Each row is a point. To make a cloud, some directions were put in groups of two or more. Within a group, all points are equally far from the middle, so they leave a hole (a ring in 2 directions, a hollow ball in 3). The other directions are filled evenly. Then the cloud was stretched, turned, moved and blurred a little. How many holes are there, and how many directions does each take, smallest first?

Cloud, 22 rows:
0:  18 -21  24
1:   8  -7  -9
2: -50  16  10
3: -15  27  14
4: -25 -11  -7
5:   3 -46 -42
6: -38  -9 -12
7: -13 -29  -6
8: -27 -17 -16
9:  -5  -1 -16
10:  28  13 -32
11: -50  12 -17
12:  18   1  -1
13: -60  -9  20
14: -25  20  29
15: -24  -9  -2
16:  14   5 -12
17:  49  -3 -25
18: -34  30 -33
19: -15 -28 -26
20:  28  -2 -32
21: -43 -35  -1
Holes: 0

Cloud, 26 rows:
0:  18 -15 -54   3
1:  -8 -12 -21  53
2:  22 -30 -42  20
3:  53  -9 -13 -35
4:   7  -3  21  40
5:  -7 -22 -26  51
6:  56 -21 -15 -10
7:  32   3   9 -51
8:   8   0  33 -35
9:  23 -20 -24 -43
10:   0  -4  31  31
11:   0 -52   9  32
12:  -7 -49  24  12
13: -40  -7   4  20
14:   4 -27   5 -43
15:  46  20 -18 -14
16:   5 -50  -3  38
17:  12  -1 -50  24
18:   8 -35  42   7
19:  11 -15  39  25
20:  20 -32  36  23
21: -40 -16   1  25
22:  22  22 -40   1
23:  57 -11 -14 -24
24:   0 -18 -34  47
25: -21   5 -30 -26
Holes: 2 (2, 2)

Cloud, 28 rows:
0:  -1  13 -39   6
1: -53  -8 -16   5
2:  -6  40 -15  57
3:   8  20   2  -9
4: -19  23 -16 -30
5:  29  19  -1 -37
6: -24   6   1  38
7:  -2  18  12  16
8:  36  35  -5 -29
9:  31  31  15   0
10: -57  22   5  18
11:   8  11  -3  42
12: -10 -10 -34  30
13:  46   8  21  11
14:  32  30 -39   2
15: -51  -2  12  19
16: -34   0 -19  19
17:  46  19  12  10
18:  60  22   4   1
19:   7  36 -16  25
20:   0   6  15  27
21: -26  25 -41 -14
22: -39   4  25  14
23:  25   9 -36  20
24:   4   8   3  28
25:  14  16 -32   5
26:  37  22 -14   0
27:  30  -6  17   9
Holes: 0

Cloud:
0: -24  -9  28 -19   9   4
1:  -2  -5  28  -2  37 -13
2:  14 -31  -1 -33 -15 -34
3:  -2   5  -1   3  44  -6
4:  22  34 -37 -20 -12 -20
5:  32 -30 -27 -19  21 -14
6:  22  14  20  -7 -39  -6
7:  53  21 -30   6   0   8
8: -30  27   8 -16   8 -20
9: -26 -38   1  17  -5  11
10:  19  34  23  28 -20  13
11:   0  14  33 -10  24  12
12: -26  27 -18   0  16 -26
13:   3   5 -40 -41   7 -24
14:  44 -28 -18   0  17   3
15:  -8 -24  43   7 -13  23
16:   6  23 -29 -19 -14   5
17:  37 -25  23 -10 -29  12
18: -31  27   6  24  -1  -9
19:   8 -16  26   3  -5  33
20:  38  -2  22   0 -30  -4
21:   0  31  45   1  -1   2
22:  12 -18 -34  -1  35 -11
23:   4 -13  -1  22   0 -26
24:  34  34  32  11   6  -3
25: -27 -24 -21  37 -16  12
26:  21  -4 -20  30  30  15
27:  42 -36  -7 -22   9 -10
28: -26  36  -7  14  15  -6
29: -27  -8   6  36 -36  20
30: -28  18   7   9  13 -25
31:  11  -4  12  34 -36  35
32: -28 -10 -41  26 -22   3
33:  11  16 -60 -10 -10 -18
34:  17  25  -5  31 -31  28
35:  16  15  10 -29   0  15
36:  12  34  33   7  28   2
37:   8 -15   5 -15  15 -40
38:  42 -26  10   4 -23  21
39:  35 -11 -10   2 -34  24
40: -25   2 -29  32  -7  17
41: -23  22   8 -23 -21 -25
42:  34 -11 -51  22 -10  -7
43:  31  10   9 -10  32 -31
44: -33 -12  18 -30   4 -20
45: -21  33 -20 -22  -2 -27
46:  -2  31   0  21  31  10
47:  24  45   3  17 -19  12
48: -25  27 -27  -6  11 -27
49:  46  17   4  -7  21  15
50:  45   5  -7  31 -23   7
51:  20 -35 -34   4 -27 -13
Holes: 2 (3, 3)

Cloud, 51 rows:
0:  35 -10 -12  -4 -35   1
1: -16 -13   0 -33 -46 -28
2:   3 -22  -1 -21  37  31
3:  20   4  15 -33  12  -7
4:  28 -14   9  16 -17 -48
5: -33 -30 -25 -26  35  24
6: -48 -26  46 -26   8 -13
7: -25 -24  52  -8  14 -31
8: -45 -52 -10 -19   2  13
9: -20  -8   7  13 -44 -19
10:   2  11 -44  29  -1  -5
11:   0 -32   6  31 -10  -5
12:  26   0 -50   4  -8 -11
13:  13  -6  29 -27 -25 -28
14: -29   1  -8  13  46  21
15:  -8   3   9 -35  40  17
16:  29  -2 -45   4 -10  15
17:   5  13   0  13   3  30
18: -58 -35   1   4  24  -5
19:   3 -44  30 -31  13 -13
20: -31 -18 -25 -28  29  38
21: -10 -30  23  -1 -14 -60
22:  -7 -14 -53  -3 -24 -16
23: -10 -30 -28 -15 -43 -31
24: -24  -3   2   4 -46 -24
25: -23 -22 -27   7  43  18
26:  13  14   6 -32  17  -5
27: -44   4  -9 -12  32  34
28: -10 -27  44   4  29 -24
29: -16 -13 -13 -43  36  10
30:   2   2 -52  22  -6 -10
31: -17 -27  30  22  12   1
32:  -7 -44 -14   7 -39 -10
33: -27   2 -39 -14 -15  29
34:   9 -22  -6  27  22  13
35: -59 -29  18 -37   9  13
36:  33 -25   6 -13 -12 -36
37: -25  -6   2   1 -48 -13
38: -12  -9  31   5  17  21
39: -50 -52  -4  -6  16  -3
40:  -8 -32 -24 -14 -47 -31
41: -40 -18  -2 -12 -33  15
42: -20 -45  26 -11   1 -51
43:   0  -6 -43  -3  -5 -32
44:   3  21 -29  29   3   9
45:   3 -37 -12  13 -43 -27
46: -11 -46  31   6  26 -12
47:  19 -18  10 -25 -42 -26
48:   9  -7  38 -32   2 -17
49: -11  -8  28 -22 -35 -38
50: -52 -19  -8 -20 -11  26
Holes: 3 (2, 2, 2)

Cloud, 50 rows:
0: -12   9  20  41 -17 -22
1:  10  34 -30 -11   1 -28
2:  -2  39  28  19 -16   6
3:  31   3  -1 -35   7  -6
4:   8 -17 -34   3   0  33
5:  21 -18  20 -28 -32 -18
6:  14  13  33  19 -37 -25
7:   5  13  12  30  13 -59
8:   3 -41 -13  17 -17   6
9:   8 -29  30 -45   8 -11
10: -21  -6 -26  21  11  19
11: -24  -2   3 -35   8  34
12: -29  27  -7  40  18 -31
13:  -2  14  49  28 -15 -12
14:  17  21   5 -30  -1 -36
15:  12  26  27  34  12  -3
16:   2   6 -15 -42  -5  14
17:  27  37  17  12   6   3
18:  31 -28  23  -6   3  -5
19: -17  31  -7  43   5  -3
20:  22 -19  11  40  -6 -32
21:  13  26  49  -1 -12 -23
22:   3  45  25  -3  10  -4
23: -19  29  -8   4 -27 -15
24:  24  -8 -22 -30  -8   5
25:   2  31  45  21 -23   6
26:  24  -1  40 -38  22 -15
27:  10 -15 -12 -29  31   5
28: -25  26   9   2 -39   9
29: -20   7   0  -6 -20 -45
30:  -6  31 -19  47 -24  -5
31:  -2   5   2 -56  25  10
32:  22   4  60   8   1   1
33: -34 -29  13 -15  14  -8
34:   1   7 -25   7  -5  45
35:  -6  -7  34  -2  29  21
36:  20  26 -40   4 -24  10
37: -33  -2   4  -1 -32  37
38:  28   4 -19   4 -36 -29
39:   4  16  -5 -10 -40 -20
40:   2  26 -13  26  14  29
41:  -3  -3 -31 -14 -35  11
42:  -7  33  -2  -4  -7  32
43:  17 -14 -25 -17   8 -46
44: -29 -14 -23  -6 -12 -19
45: -35  21   1  -9 -20  21
46:   1  -3  -4 -41 -20 -20
47:  -3  32  16  34  26 -13
48:  14  28  35  -1  16  22
49:  12 -16  34 -17 -53 -17
Holes: 1 (4)

Cloud, 83 rows:
0:  -1 -24  -4 -21 -17  36  -8  10
1:   7 -42 -13   4 -26  22  13 -18
2: -43  -7  16 -17 -14 -14 -20 -20
3: -19   2  17  -1 -21  32  -3  14
4:  -4 -30  -1 -18 -24 -48   3 -29
5:   0  25 -30  -2  -8   3 -10 -26
6: -29 -12  21 -28 -17   4 -11 -24
7:   1   1 -21 -19  -6  -9 -29 -31
8:  11 -17 -32 -15 -11  18  16 -26
9: -10  24  23   3  13   0 -18  15
10: -42  16   0 -30 -10 -22 -13 -33
11:   9 -33  -3  -1   5  27  30 -22
12:  24 -35   6   4 -20   9   2   8
13:   7 -15  11   0 -24   2  -9  30
14: -28  13 -17 -36  -8 -28 -19   6
15:  -4 -47   7  32  -7  -8   2 -15
16: -11 -10 -11  32   8  24  15 -19
17: -17  17  19   4 -40 -10 -20  -4
18: -21  -6   3  48 -13   5   1   3
19: -18  16  -8 -30  -2 -40 -16 -13
20: -27  11  21  -2   7   5   1   6
21: -37  17 -15 -23 -22 -23 -17 -31
22: -12  15   6 -13 -27   9  -4 -26
23:  16 -26   5  21   6  26   9 -32
24: -23 -29  23  13 -27  -2   8 -23
25:  -5  15 -11   1   3  60  -4  24
26:  24  -9  15  -8 -21 -12  -9 -29
27:  21  33   4  11   0  24 -12   1
28: -29   7  -7  -9  -6  -6 -37 -21
29: -35   5   3 -24 -22 -31 -12 -37
30: -15  28   2 -20  19  25  -8  -9
31:   5 -15  15 -14  12  32  -6  -4
32:  -5  34 -22 -27  -3  10  -4 -22
33: -13  18  -5   1   9 -24 -14 -26
34:   1 -24  -1  20  16  -8   8   2
35: -30  -8 -10 -18   1 -18   0   5
36:  -8 -23  16   3  24  -8   1 -22
37:   5  15   1 -23  -9 -24 -17  20
38:   2 -20  17  16  22  -3   9 -21
39:  13  23  -8   8  -8 -26 -17   6
40: -28  -7  13  34 -11  -6   4   4
41:   1 -10  -1 -32  20  -1  -7  18
42: -12   3  -8 -14 -33  25 -14  32
43: -31  13 -14  19   0  27  -4  17
44:  -8  -2 -12 -16 -11 -19  23 -15
45:  10  -4  10 -15 -22 -40  -5 -18
46:  -5 -40  16 -18 -12   2  13  -7
47:   0 -21  -7  28  18  19  15 -28
48: -29  16 -17 -24 -29 -25 -21 -15
49: -27   4 -22 -15 -21 -11  -5 -53
50: -11 -29  -1  21  24  -2  30 -37
51:  13 -19  19  36  11  -1   3 -13
52:  11  -5  -1  25  23  17   9  14
53:   3  -4 -16 -26   3   1 -25  20
54:  29   4 -16 -19 -13   7 -14 -12
55:  36  24 -13  -2  -2   8  -9  20
56:  -2 -10  -2   3   1  -6 -12  25
57:   4  13  -5 -44 -21  11  -7  18
58: -36   9   5  17   5   3 -10  16
59:  12   3 -36   0 -16  11   7 -19
60:  30  13 -19   1 -11   6  11 -26
61:  -8  -7   9  -3  -5 -19 -28 -25
62: -16  20  -8 -54   7 -25  -7 -20
63: -26  38 -12 -10 -15 -27 -20  -2
64:  -7  10   3  10  -5   0 -34  -7
65:  14  -7  10 -28 -13 -10 -19 -28
66:   9  -8  -8 -38 -29  11  -9   4
67:  24   9   2 -10 -17 -18 -18  11
68:  17 -18  -5   6 -22  -3 -14 -45
69:  -5   2  -4 -14 -24  -3  14   7
70: -29 -11   3 -10 -20  33 -10 -14
71: -31  12  -8 -12 -22  25 -21 -22
72:   8  -4  -1 -24 -10  17  13  12
73:  -2   4 -26  13 -32 -18  -7 -22
74:   4  21   6 -35 -30   7 -24  -3
75: -17 -23  -7  11  -6  13 -15 -35
76:  28   0 -22   7  -8  -7  -6 -10
77:   3  12  16  -1   9  -7 -21  -7
78:  22  -4  13  30   4  32  25  12
79: -40 -13   6   7  -2 -14 -14 -24
80: -24   7  24  -3   4   5  -8  29
81: -14   4  -3 -32 -26 -32 -22  -3
82:  26   7  -9 -14  -9  -5  16 -28
Holes: 2 (2, 4)

Cloud, 82 rows:
0: -15  -6  14  -9   9  15  10  21
1:  16 -17  -4  -5  19  -3   4 -58
2:  -3   5   4 -31 -18  -7  -7 -14
3:  22  -9   1 -51  -6 -21  27  32
4: -11  15 -51  -8   7 -10 -10 -39
5:  -7 -14   9 -23  -5 -15  29  -9
6:  16 -15 -38 -19  -6 -21   4  17
7:  -8 -20   9 -25  19 -10  17 -17
8:  22 -19  24  28  -4 -14   1  -5
9:   2  25  -4 -45  -2  -2  24   9
10:  41  32  34  -7   4 -22  19 -17
11: -35   4 -40  -9 -21   6  -3   8
12: -13  -9 -14 -15   6  -4   4 -46
13:   5 -17 -29 -10   9  -8   0 -60
14:  -4 -15   7 -14 -26  30   8   1
15: -12 -28 -50 -15  -4   4   3  -3
16: -25  -2 -42 -26 -33   3 -24  15
17: -30 -22 -28 -30   6   9   1  13
18:  18   1   5 -19  -4  -5  41   1
19: -26 -36   9  33 -21  18  -4  -6
20:   8   1 -19 -19  14 -30  18 -37
21:  21   1  -5 -10  21 -13 -14 -24
22:  -4  15 -11 -25  18  14  11  13
23:  -5  23  14  15  -5  -3 -15 -25
24:   3 -39  13   0 -20 -16  -5  23
25:  -5  10 -16 -27 -12  24  -6 -18
26:  19 -19  53 -14  -5   4  12  23
27: -15  16 -17 -16  17   7   5 -25
28:  13  29 -38 -30  17 -11  11 -24
29:  25  23  21 -11  -3 -36   8  -5
30:  17 -17 -26  -6 -21  -2   6  -4
31:  15 -17   9   8  -4   5 -14 -32
32:  26  21  31 -37  -6  -3  30  25
33: -10   9 -44 -25  16   6 -20 -24
34:  10  -6  40 -19 -11  -9  37  29
35: -12   5 -30 -38 -19   9   3 -16
36:  12  11  13  -3 -32   8   7 -13
37:  -4  24 -59 -18  -3 -21  -6 -28
38:  25  13   9   5  23 -12  17  -5
39:  20 -16  35  15  10  -3  -1 -11
40:  -6  23   4 -29  10  14  -2   9
41:  -3 -24 -39 -14 -13  15   2 -20
42:  23  16  -3 -22  -2 -17  23  27
43:  -3  -6 -54 -29  -7   7  -1 -36
44:  -2 -18  21 -16  -5   7  -7 -23
45:  24  21  -3 -21  17 -18   4  18
46:  -3  -3 -12  -2 -11 -11  30 -12
47:  17  27  14 -17   6  -1 -14  -1
48: -27 -48 -16 -14 -19  -5  -4  31
49:  -2  19  -6 -27 -17   8  -8  -9
50: -11  18 -41 -29  10  13  -8  -9
51:   9 -21 -19   9   9 -18   3 -31
52:  -8  -4 -48 -19 -15 -31  15 -15
53:  32   4  28  -8 -21   2  12 -22
54:  20 -13 -18  -5  -5 -20 -20 -16
55: -15 -24 -27  -8 -20  15  15 -11
56:   8 -31  12 -12 -19   2  13 -30
57:  17 -26  48   8 -13  -4   5   0
58:  20  18  20   0  25  12  -8 -45
59: -11  20 -28 -31   5  13 -16 -14
60: -15  26 -13 -23   0   6   0  -9
61:  11   0  26 -18  27 -17  13 -18
62:   2 -11  21   8   8  22 -10  -4
63:   7  16  12 -19 -14   0  -6 -25
64:  10  28   0   1  -3 -29   4 -31
65: -15   9  -6  16  -6  -3  -1 -43
66:   2 -11 -26  -4 -28   9 -13  20
67:  -2   6 -13 -23  -6  17  18  28
68: -32 -11 -16 -13   0   3   5  15
69:  33   7  -1   0   5  23  13 -11
70:  -5  26  -5   7   1 -21   2 -27
71:  10  -6  27  16  -5 -21  31  21
72: -23  -5   3  -9  -5   6  19  30
73:  13  21 -16 -24  17 -20  19 -41
74: -13  12 -13 -36  15 -25   7  -9
75:  40  10  18   3 -14 -10  22   6
76: -15  14 -31 -17 -25  12  -8   9
77:  12  36  -8 -33  15 -21   3 -31
78:  13  12  30 -18  -7 -27  16  -3
79:  23   8 -12  -1 -17  14  -1 -17
80:  29  -4  25  -3 -21 -16  29  23
81:  28   5  -4   6 -19 -23  12 -25
Holes: 1 (6)
